Every row gives one point. The window is the flat piece filled in between its corners: a triangle in 3 columns, a solid with four corners in 4, and so on. A path goes straight from each point to the next, and from the last back to the first. After which points does the path pass through the window?

Window (3 x 3):
[[ 16 -36  29]
 [ 29 -34 -21]
 [  5  47   3]]
Path:
(1): [-5 12  2]
(2): [ -9 -17  19]
(3): [29 -3 36]
(4): [ 67 -13 -15]
(5): [  6 -39 -19]
(6): [-11  37  -9]
(7): [25 46 17]
(8): [20 32 15]
Through the window after points: 4, 6, 8

Window (4 x 4):
[[ 50 -24  21   8]
 [ -5 -13  16   6]
 [ 19   2 -68 -37]
 [  8   8  18  28]]
Path:
(1): [ 23 -39 -14  31]
(2): [  1 -33   4  38]
(3): [ -2  17  25 -27]
(4): [ 27  -6  22 -21]
(5): [ 15 -25  10  27]
(6): [ 10 -19 -69  -3]
(7): [ 21   8 -51 -41]
(8): [ 39   2  32 -29]
(9): [ 26 -29  -4  24]
(10): [ -7 -34   9  39]
(11): [10  5 43 16]
(12): [34  2 30  6]
Through the window after points: 2, 4, 6, 8, 12

Window (6 x 6):
[[ 11  20  19  36  20 -35]
 [-13  29 -35   2 -37  35]
 [-28 -56 -14  18  25  43]
 [ 11 -43  -5  40   6  17]
 [  9 -55 -39 -29  23  23]
 [ 53  36   9 -55  10  13]]
Path:
(1): [  0 -56  19 -14  -2  -9]
(2): [ 18 -27 -10  30  24  15]
(3): [ 20  27 -22  25  14  13]
(4): [-13  -7  -3   6 -18   3]
(5): [ 23 -34  -1 -39  -4  -2]
(6): [ 30  30 -33 -22  44  49]
(7): [ 7  2 -4 40 36 -1]
(8): [ 14 -14  24   7 -35 -27]
(9): [  0 -37 -14  -1  -5  21]
(10): [ 19 -20 -42  10  38  23]
(11): [ 32  29 -17  20  33  10]
(12): [-38 -35  26  28 -22 -24]
Through the window after points: 3, 5, 7, 9, 11

Window (8 x 8):
[[-17  65  24   8  27  44 -47 -16]
 [ 37 -28 -39   8  10 -30  -1   3]
 [-39  45  28 -28   6   6 -75  -8]
 [-19  35 -15 -25 -15  46 -40   2]
 [ 31 -28  12  27 -29 -20  32  46]
 [ -6  87   8 -31  -3   6 -34  -8]
 [ -8  -2 -19  38 -33 -23  11  -5]
 [ -6 -33 -13   7   3 -26  60  17]]
Path:
(1): [-18 -16 -38  11  -1 -23  14  44]
(2): [ 12 -18  32  -8   1  -5  70 -34]
(3): [ 14  13  22  -8 -10  -3   7 -22]
(4): [ -4  12 -27  25  -5 -10 -17  19]
(5): [-10  20 -34  17   9  -7 -11  66]
(6): [ 19 -12  -6  -2  -4  -9  -3 -24]
(7): [  3  21  36 -17   8  29 -31 -56]
(8): [-22  68   2  17  21  33 -39  19]
(9): [-14  44 -34  21  19  -5 -10  38]
(10): [ 15  40  41 -53 -31   3 -18 -40]
(11): [ 20  22   0 -22 -25  27 -40 -44]
(12): [-12  39  -1   9  17 -21 -23  31]
(13): [ 12  -9 -12  25 -20 -25   9  41]
(14): [ 25 -14  28   8 -24   6  24  18]
(15): [  5 -10  18  12 -21   3  16 -35]
(16): [ -3  12 -18  21 -10 -14  -6  14]
Through the window after points: 1, 3, 5, 7, 9, 13, 15

Window (9 x 9):
[[  6  -2  34  10 -11  51 -28  31  30]
 [ -6 -20 -35 -12  23 -41 -25  25 -22]
 [-15  -2 -16 -89  15   6 -23 -12 -29]
 [-40  15  27  33 -13 -20 -21  35  -6]
 [-12 -60  17 -40  16   0 -27 -26  33]
 [  7   8 -11  12  17   5  14  16  58]
 [-33  12 -20  -6  21  53  28  44 -35]
 [  8 -35  77   3 -15   2  -9  12 -27]
 [ 15  10  48  56   3   2 -47 -15 -55]]
Path:
(1): [-29   7 -21 -15  -8 -16  -4 -13 -12]
(2): [-24   6  -6 -12 -50  30   0  -8 -51]
(3): [ 14 -24  47   5  51  19 -34  40  51]
(4): [ 16  14  56  -1  31  15 -48   0 -20]
(5): [ -7  -7  13  46 -19   2 -22   9 -25]
(6): [ 30  10 -15   9 -47  52 -16 -24  -7]
(7): [-16 -20  31 -19  35   6 -19  23 -13]
(8): [-62  14  17 -15  66 -18  -6  39  16]
(9): [ -4   1  10   9 -32   6 -21  10 -22]
(10): [ 22 -44  26  20 -61  24 -19 -10  24]
(11): [ -7  13  10  -8  47  -9 -19  22   9]
(12): [ -7  24  26  -9  35   4 -25  40  12]
(13): [ -8  -5 -15  -1   1  25 -11  12   1]
(14): [ -4  -9   1  19 -25  23  -2  16 -14]
(15): [-47  16  32  17  39  -5 -14  45  -7]
(16): [ -4 -15  -3 -26  30  20 -22  29  -4]
Through the window after points: 2, 4, 8

Window (11 x 11):
[[ -3  10  12 -14  -9  35  10 -10  35  23   6]
 [-45   2  13  13   5  17   5 -18  33 -28 -28]
 [ -6  -2  50 -37  22  31 -32   0   0  -9 -32]
 [-19 -68 -16  26  31 -19  -7  -6  45  54  45]
 [ -4 -20 -24  73 -14 -16 -34  52  12  37  46]
 [ 38 -29 -12  78 -32 -14 -14   1  13  28  -9]
 [ -7 -12  30 -67 -31  44 -27 -37 -22 -35  -1]
 [-26 -36  16  25   1  -8  41  14  10  26   0]
 [  5   3 -14 -11  23  15  13 -15  -7 -14  -7]
 [-40  34  58   0  26 -18   0 -28  11  -2   9]
 [ 20 -22 -15 -78 -40  -4 -30  -1   9  -6 -22]]
Path:
(1): [ 17 -26  13 -25  -3   8   9   9  28 -41   2]
(2): [  1 -32  18  -7   5  -1 -12 -16  27 -23   5]
(3): [  3  18 -17 -17 -58  35 -16  -4 -46  51 -15]
(4): [-22  -8   5   4 -11  15 -16  -5   4  21   0]
(5): [ 14 -15  43 -13  -1  -3  -1  -8  47 -54   8]
(6): [  4  -7  30 -21 -15  20  -4   0  14 -53  34]
(7): [-31 -22  -5 -47  21  13 -20 -27   4  61 -37]
(8): [-42  11   8  -5   9   8  -6 -51  -9  55 -19]
Through the window after points: 2
